Rows are points. Each table stands for the endless flat space through its points: a line for two points, a plane for three, and so on. The two share one point or none. Which?

First (2 x 4):
[[-12  -4  -1  -5]
 [-42  20   5  -5]]
Second (3 x 4):
[[-23   8  -3  -5]
 [-17   6  -8 -11]
 [-21  10  -8   1]]
They share: [-27   8   2  -5]

First (4 x 9):
[[ 28  18  32 -32  -6  11   1  29  26]
 [ -1  22  34  -5 -10 -10 -11  29  16]
 [ 19   6  24 -25 -16   0   5  29  16]
 [ 20  20  34 -25  -5   6  -4  27  24]]
Second (5 x 9):
[[ 19  30  29  -5 -15 -25  11  47  -1]
 [ 24  12   6  19 -17  17  20  37  -6]
 [ 37  22  12  -2 -28  13  10  33   4]
 [ -1   2  22 -14 -16  -3   8  37  14]
 [ 43  14  15 -17 -37  25  -1  15  19]]
They share: no point

First (4 x 12):
[[ 38   0  11 -11   6  -1 -11  23 -17 -38  21   7]
 [ 32   9   2  34 -39  14  31  32  22  -2  15  34]
 [ 23   2   3  15 -22  16  14  18  19 -17  -2  -4]
 [ 22   6 -10  21 -31  40  15   2  52 -10 -15  -8]]
Second (4 x 12):
[[ 33  14   5 -14 -36   5  -5  11  12 -37   1 -33]
 [ 41  -5  -5  -5 -28  44   5   8  52 -28  -8 -28]
 [ 20  11 -10  33  -3  38  23  -2  45  10 -11  18]
 [ 13 -13  15   4 -23  12  24  -1  10 -19  18  12]]
They share: no point

First (2 x 18):
[[ 18  29 -31  17  17  -1  -2  11   1  32  21   9 -22  19  12  14  13 -11]
 [ 19  35 -36  19  15  -5  -6  15   1  38  18  16 -23  24   6  14  15 -16]]
Second (4 x 18):
[[  8  -1 -40   1   2 -13  11 -14 -16  38  29  -8 -21   3  19  28  10   7]
 [ 17  37 -16  31  37  15  -8  27  11  20  20  10 -25  16  16   4   9 -18]
 [ 14  23 -32  21  28  15  -3   8  -2  34  23  -4 -29   9   1   0  -8  -3]
 [ 32  30 -28   1   6   4  10  -6   5  22  25  -2 -13  27  17  11  13   2]]
They share: [ 17  23 -26  15  19   3   2   7   1  26  24   2 -21  14  18  14  11  -6]

First (3 x 24):
[[-29  28  13  -6 -11  12  21 -21  -4 -43  36  -7   5  -3   2  24  11  46
  -37  11  -5 -18  48  27]
 [ -6  29  11 -24 -16   7 -13  -7 -16   5  -6  32   2 -39 -57  19  19  -1
  -23   4 -39 -23   2 -15]
 [ -8  40  34 -12   4  -3   3 -33   2 -22  27  11  -1 -15 -16  24   2  37
  -49  32 -23 -18  36  18]]
Second (4 x 24):
[[-60  16  25  -2 -26  11  31   0 -34 -36  19  23 -19 -16 -25  -9  -8  31
  -43 -33 -52 -23  36 -11]
 [-23  23  -1 -31 -44 -12  -4 -10 -22 -60  39 -18  -2 -48  -9   6  11  38
  -39 -32 -24 -39   4  13]
 [-38  19   2 -27 -33   5  21   5 -27 -30  22  26   6 -21 -43  28  28  25
  -27  -8  -6 -27  34  -3]
 [-22  26  14  25  15  55  12 -19   4  12 -15  11   3  11 -13  12   5   7
  -11  18 -41   3  38   6]]
They share: [-25  23   2 -14 -21  16   9  -7 -14 -24  15   8   6 -19 -25  21  20  22
 -23  -3 -17 -21  26   6]
